Each row of a before or after table is a point. The points were changed in one or more steps. Then noise was added and the rows were shuffled. The steps act on columns, c1 being the first. Write out the steps. A step turns or swaps two columns, mirrors them in a line or flattens them onto one, adds a multiple of one to another, or multiplies or shifts one. Angles are multiples of 10 degrees, from the lower column toward the higher: turns from -170 to 170, lines from 10 to 170 but not 90. Use the fewest steps. Two steps may share a column if one is a turn and the other turns, adds or multiplies; they go together, in the order done. Otherwise the lowest column goes first.

Before, 14 rows:
[[-0.14 -0.01  0.34]
 [ 0.05  0.25  0.52]
 [-0.72 -0.31  0.15]
 [-0.14 -0.01  0.12]
 [-0.25  0.07 -0.03]
 [-0.11 -0.09  0.50]
 [-0.19  0.14 -0.11]
 [-0.13  0.23  0.29]
 [-0.10  0.32  0.50]
 [-0.04 -0.06 -0.12]
 [-0.29 -0.39  0.37]
 [-0.07 -0.04  0.20]
 [-0.08 -0.08  0.49]
 [-0.14  0.35  0.18]]
After, 14 rows:
[[-0.01  0.35 -0.21]
 [ 0.02 -0.01 -0.16]
 [-0.11 -0.04 -0.20]
 [ 0.22  0.08 -0.15]
 [-0.23 -0.11 -0.45]
 [-0.25  0.32 -0.44]
 [ 0.20  0.15 -0.03]
 [-0.02 -0.38 -0.46]
 [-0.08  0.23 -0.31]
 [-0.26 -0.08 -0.43]
 [ 0.12 -0.07  0.07]
 [-0.36  0.24 -0.36]
 [-0.11 -0.02 -0.34]
 [ 0.47 -0.32 -0.57]]
Steps: turn c1 and c3 by 140 degrees

Before, 8 rows:
[[-0.27 -0.29  0.11  0.46 -0.11 -0.12]
 [ 0.12 -0.02 -0.24 -0.15  0.03  0.07]
 [ 0.51  0.08  0.18  0.35  0.01  0.07]
 [ 0.28 -0.36 -0.13 -0.06  0.19  0.21]
 [ 0.12  0.15  0.51  0.51 -0.25  0.57]
 [-0.28 -0.36 -0.21 -0.22 -0.01  0.01]
 [-0.21 -0.14  0.55 -0.16 -0.04 -0.02]
 [-0.15  0.27  0.14 -0.29  0.52  0.07]]
After, 8 rows:
[[ 0.28 -0.38 -0.13  0.01  0.19 -0.22]
 [ 0.50  0.08  0.18  0.35  0.00  0.05]
 [ 0.12 -0.03 -0.24 -0.13  0.02 -0.12]
 [ 0.12  0.15  0.51  0.66 -0.25 -0.36]
 [-0.26 -0.29  0.10  0.38 -0.12  0.27]
 [-0.22 -0.15  0.54 -0.16 -0.05 -0.04]
 [-0.27 -0.35 -0.21 -0.19  0.01 -0.08]
 [-0.14  0.26  0.16 -0.26  0.52 -0.18]]
Steps: mirror c4 and c6 in the line at 10 degrees

Before:
[[ 0.14  0.08 -0.05  0.10  0.02  0.06  0.23 -0.01  0.07]
 [ 0.18  0.01  0.30  0.05 -0.24 -0.09 -0.02  0.29  0.16]
 [ 0.15 -1.23 -0.06  0.21 -0.01 -0.16 -0.02  0.28  0.01]
 [ 0.04  0.07  0.09 -0.10  0.00 -0.57 -0.08 -0.06  0.25]
 [ 0.08 -0.56  0.13 -0.20  0.05  0.09 -0.07  0.03  0.20]
 [ 0.00  0.03  0.02  0.06 -0.44  0.11  0.01 -0.08  0.09]
 [ 0.04  0.15 -0.13  0.19 -0.06  0.07 -0.22  0.09  0.22]
 [-0.30  0.14  0.26  0.04  0.04 -0.11  0.02 -0.04  0.11]
 [-0.23  0.10 -0.08 -0.36 -0.02  0.06  0.00  0.28 -0.77]
 [ 0.26  0.19  0.36  0.20 -0.19 -0.07 -0.20 -0.15  0.04]]
After:
[[-0.01  0.04  0.02  0.07 -0.44  0.15  0.03 -0.10  0.08]
 [ 0.15 -1.23 -0.05  0.23  0.00 -1.39 -0.06  0.26  0.04]
 [ 0.03  0.09  0.10 -0.09  0.03 -0.48 -0.19 -0.06  0.25]
 [ 0.18  0.01  0.27  0.07 -0.21 -0.07 -0.03  0.29  0.17]
 [ 0.08 -0.56  0.13 -0.22  0.03 -0.45 -0.19  0.01  0.19]
 [ 0.04  0.15 -0.10  0.21 -0.03  0.25 -0.53  0.09  0.22]
 [ 0.23  0.20  0.35  0.16 -0.21  0.11 -0.53 -0.15  0.02]
 [-0.25  0.08 -0.11 -0.34 -0.06  0.15 -0.01  0.29 -0.77]
 [-0.33  0.10  0.27  0.03  0.07  0.03  0.05 -0.04  0.10]
 [ 0.17  0.10 -0.03  0.11  0.04  0.14  0.56 -0.01  0.06]]
Steps: add 1 times c2 to c6; multiply c7 by 2.5

Before, 8 rows:
[[-0.19 -0.02 -0.26  0.16 -0.05  0.43 -0.01  0.19  0.25 -0.32 -0.31 -0.26]
 [ 0.03  0.55  0.25 -0.33 -0.01  0.03  0.13  0.22  0.37  0.28  0.37  0.18]
 [-0.16 -0.03 -0.36  0.08  0.26  0.55 -0.04 -0.23  0.04 -0.21 -0.09 -0.24]
 [-0.41  0.03 -0.42 -0.07  0.13  0.19 -0.33  0.06  0.40 -0.10 -0.03 -0.25]
 [ 0.40  0.17  0.21  0.03 -0.30 -0.07 -0.10 -0.26  0.68  0.03  0.26  0.50]
 [ 0.43  0.29 -0.11 -0.21 -0.24  0.12 -0.02  0.20  0.30  0.32  0.35  0.47]
 [-0.62  0.30 -0.55 -0.09 -0.02 -0.16  0.11 -0.05 -0.19 -0.21 -0.48  0.22]
 [-0.04  0.23 -0.38  0.21  0.04 -0.38 -0.01  0.02 -0.23 -0.28 -0.17  0.11]]
After:
[[ 0.31 -0.10 -0.28  0.22 -0.04 -0.45 -0.03  0.29  0.13 -0.33 -0.03  0.04]
 [-0.15  0.62  0.26 -0.40 -0.02 -0.04  0.16  0.35  0.22  0.29  0.08  0.05]
 [ 0.16  0.26 -0.52 -0.10  0.01  0.14  0.12 -0.17 -0.18 -0.22  0.04  0.67]
 [-0.09  0.18 -0.36  0.30  0.01  0.33 -0.01 -0.10 -0.19 -0.26  0.04  0.07]
 [-0.62  0.22  0.24  0.04  0.30  0.00 -0.09  0.13  0.71  0.02  0.05 -0.06]
 [-0.64  0.35 -0.11 -0.25  0.22 -0.17  0.01  0.32  0.16  0.31  0.06 -0.16]
 [ 0.32 -0.04 -0.32  0.15 -0.37 -0.53 -0.03 -0.17  0.14 -0.21  0.00  0.00]
 [ 0.42  0.06 -0.38 -0.09 -0.16 -0.15 -0.31  0.24  0.35 -0.12 -0.03  0.20]]
Steps: mirror c1 and c12 in the line at 120 degrees; flatten c2 and c11 onto the line at 10 degrees; multiply c4 by 1.3; turn c5 and c6 by 170 degrees; turn c8 and c9 by -30 degrees
